Every row gives one point. The ring and each string are closed loops that go straight from each point to the next, and from the last back to the first. Before rounding, they use only three directions, however many columns there are. Count how often each string passes through the ring. Passing back the other way cancels.

Ring (8 x 4)
[[ 34 -41 -15  -9]
 [ 39 -17  16 -24]
 [  6  27  34 -41]
 [-26  42  21 -36]
 [-48  37  -3 -10]
 [-48  12 -28  19]
 [-20 -28 -47  26]
 [  9 -45 -41  11]]
String (27 x 4)
[[-32   9 -20 -15]
 [-61  16 -39  -5]
 [-66  15 -40  34]
 [-70  10 -51  23]
 [-61  11 -38  56]
 [-28   7 -13  42]
 [-17   3 -11   6]
 [-45  11 -31 -21]
 [-79  39 -30  -8]
 [-60  46  -2  13]
 [-26  31  15  25]
 [-33  44  21   0]
 [-14  23  14  -5]
 [-22  28   8 -49]
 [-22  42  21 -81]
 [-10  22  11 -52]
 [ -4  42  37 -82]
 [  5  45  50 -69]
 [  8  36  47 -29]
 [  3  21  27  -6]
 [ -7   9   3 -22]
 [-22  40  20 -64]
 [-35  61  32 -52]
 [-41  58  26 -24]
 [-67  65   9 -37]
 [-41  41  12  26]
 [-25  15  -4  11]]
Times through: 4

Ring (7 x 9)
[[ 37  -4   7 -47   6  -8  68 -70 -39]
 [ 18  14  23 -47  12 -24  34 -57 -23]
 [ -1  14  16 -41   1 -46 -14 -16 -10]
 [-11   1  -3  25  -9 -41 -62  12   6]
 [  1 -18 -23  35 -19 -31 -48  15  -5]
 [ 27 -43 -45 -24 -33 -28  10  10 -39]
 [ 42 -39 -34 -58 -24 -19  58 -22 -54]]
String (26 x 9)
[[   9   16   21 -121    0  -60   28  -21  -31]
 [   2   28   34   -9   19  -27   -4  -52   -2]
 [   2   24   30   31   20  -15  -15  -56    5]
 [ -17   24   22  -40    1  -62  -49    6    3]
 [ -16    4   -4  -72  -22  -80  -56   46   -9]
 [   9  -11  -12  -38  -16  -43  -10    4  -22]
 [   6    5    8   29    5  -17  -17  -34   -3]
 [ -13   15   15   86    9  -18  -70  -21   23]
 [ -11   10    9   95    7  -14  -70  -20   22]
 [  -6    5    5  100    6   -8  -61  -26   18]
 [  -7  -29  -39   58  -31  -37  -82   45    2]
 [   8  -43  -52  -12  -43  -47  -39   51  -25]
 [  16  -22  -22  -18  -19  -32   -3    0  -25]
 [  17  -16  -13   28   -7  -12   -4  -26  -16]
 [  35  -58  -59  -17  -41  -22   17   15  -46]
 [  34  -37  -34   -4  -21  -10   28  -21  -38]
 [  24  -13   -8    9   -3   -9   19  -40  -23]
 [  23   -6    1   20    4   -3   19  -53  -18]
 [  53  -34  -23  -42  -10    2   87  -61  -56]
 [  63  -44  -33 -117  -23  -15  119  -48  -80]
 [  46  -30  -23 -109  -20  -28   84  -32  -64]
 [  26   -8   -1  -31   -2  -18   35  -44  -30]
 [  25    9   20   10   18    1   36  -79  -17]
 [  35   24   42  -35   33    4   82 -116  -28]
 [  27   16   28  -81   15  -24   64  -72  -34]
 [  18    1    6  -80   -4  -41   31  -27  -33]]
Times through: 3
String (23 x 9)
[[  16    4    9  -86   -3  -44   29  -26  -32]
 [  12    4    7  -82   -6  -49   17  -16  -28]
 [  12   -5   -3  -43   -9  -38    4  -13  -23]
 [   5   12   16    6    7  -24  -12  -35   -5]
 [ -10   24   26   29   13  -30  -44  -28   12]
 [   9    1    4   11    1  -21   -9  -30  -10]
 [  -1  -10  -14  -24  -19  -49  -35   19  -13]
 [ -13  -12  -21    2  -26  -58  -75   47    0]
 [ -19   -5  -13   71  -14  -38  -97   29   19]
 [  -6  -21  -29    6  -29  -51  -63   43   -6]
 [   2  -20  -25  -11  -25  -46  -39   27  -15]
 [  11   -7   -5    1   -6  -25   -7  -19  -15]
 [   3    2    4   42    2  -18  -30  -26    1]
 [   7   -9  -10  -13  -13  -37  -19   -1  -15]
 [   7  -15  -17  -47  -21  -50  -15   16  -24]
 [   8   -2    0   -8   -5  -30  -10  -18  -13]
 [  -9   30   33   30   18  -27  -39  -39   14]
 [  -7   26   28  -54    7  -54  -20  -17   -5]
 [   6   11   13 -100   -4  -59   11  -10  -26]
 [  10   29   39  -65   19  -34   29  -60  -17]
 [  14   30   42    7   30   -5   24  -87   -5]
 [  15    7   13   -6    8  -17   15  -50  -15]
 [  17    0    5  -45   -2  -31   20  -32  -26]]
Times through: 0
